Each row is a point. The points of each table are mixes of a few directions, plus a little noise. Count the directions of each table, and those that both share. Where both have some left over, give the other angles between the two spaces (their principal angles), to ten degrees, smallest first.

First (6 x 3)
[[-45  38 -12]
 [  0  34 -24]
 [ 44 -35  11]
 [ -6 -10   9]
 [-42  17   1]
 [ 49 -44  16]]
Second (5 x 3)
[[  6 -11  21]
 [-20  39 -76]
 [ 11 -22  45]
 [  9 -16  33]
 [ -7  11 -22]]
Directions: first 2, second 1, shared 0; angles 30

First (7 x 6)
[[  2  -7  -9  -6  38  19]
 [ -5  20  25  15 -95 -48]
 [  2  -5  -8  -4  25  13]
 [  0  -3  -3  -2  13   7]
 [ -4  15  19  10 -72 -35]
 [  3  -9 -12  -6  42  21]
 [  4 -11 -13  -8  49  24]]
Second (8 x 6)
[[  0  -1 -20  -4 -15   1]
 [ 20   0  24 -17   3 -26]
 [-29   3  57  43  39  23]
 [-39  12  64  59   0  16]
 [ 43  -5 -21 -52 -10 -37]
 [ 12  -3 -16 -18  -2  -7]
 [ -6  -6 -45  -3   6  25]
 [  0  -1 -43  -8 -22   6]]
Directions: first 1, second 3, shared 1

First (9 x 9)
[[-48  13 -19 -10  10 -28   1   2 -11]
 [ 14  27  -3  28  -5 -26 -10 -18  -3]
 [ 11  14   0  23   0 -17  -4 -14  -4]
 [-33 -10 -14 -47 -15  -2   3  21 -10]
 [ 30 -34   4   2 -42 -17  17  -5 -48]
 [ 19 -19  15 -43  -7  60  -5  29  38]
 [ 24   6  13  34  20  12  -3 -14  17]
 [ -7  58 -13  13   6 -27 -26 -10  24]
 [-10 -54  16   1  33  41  28   7  -2]]
Second (8 x 9)
[[ 26  -7 -38 -17  16 -17  39  -2   8]
 [ -3   4  22   0   0  15 -39  -5 -18]
 [-29  19  20   6 -33  26  -5 -17   1]
 [-25  -1  20  27 -19  11 -31   6   1]
 [ 17 -24  15  10  43 -49  20  48  15]
 [ 20 -19 -95   4  -8  -8  33 -13  18]
 [  0  13   6 -15  -7  14   1 -17  -8]
 [ -5  15  52 -14   8   8 -19   0 -17]]
Directions: first 4, second 4, shared 0; angles 70, 80, 80, 80

First (8 x 11)
[[ 20  -6 -21 -77 -33  -1  31  -1  17  14  23]
 [-14 -14  19  -5   6   4 -28  11  -7 -16   0]
 [  2  16  -6  46  13  -3  11  -9  -1   8 -13]
 [-23 -20  25  -6   9   8 -38  15  -8 -31  -6]
 [  5   3   3  13   5   2  -4   0 -11  24  10]
 [ 16  19 -47 -24 -31 -16  69 -20  38 -16 -17]
 [  3   4  22  44  26   8 -29   4 -29  40  17]
 [-10  -3   4   8   3   0  -7   1   3 -24 -16]]
Second (10 x 11)
[[  4   1   3   5   1   5  -8  -1  10  -3  -1]
 [  7  17 -29   4 -11 -14  46 -13  14  -3 -13]
 [  1  13 -22  -3  -8 -18  43  -9  -3   1  -9]
 [-18 -40  64 -15  25  26 -95  30 -41  12  32]
 [-12 -11  18 -11   7  -1 -16  10 -27   7  12]
 [ 21  20 -32  21 -12  -1  36 -21  48 -14 -19]
 [ 17   8 -12  20  -3  11  -2 -12  40 -13 -10]
 [ 14  16 -25  13  -9  -4  31 -15  31  -8 -15]
 [-11 -15  24  -9   9   6 -29  13 -24   8  14]
 [-18 -11  16 -22   5 -12  -2  14 -47  14  12]]
Directions: first 3, second 2, shared 1; angles 70
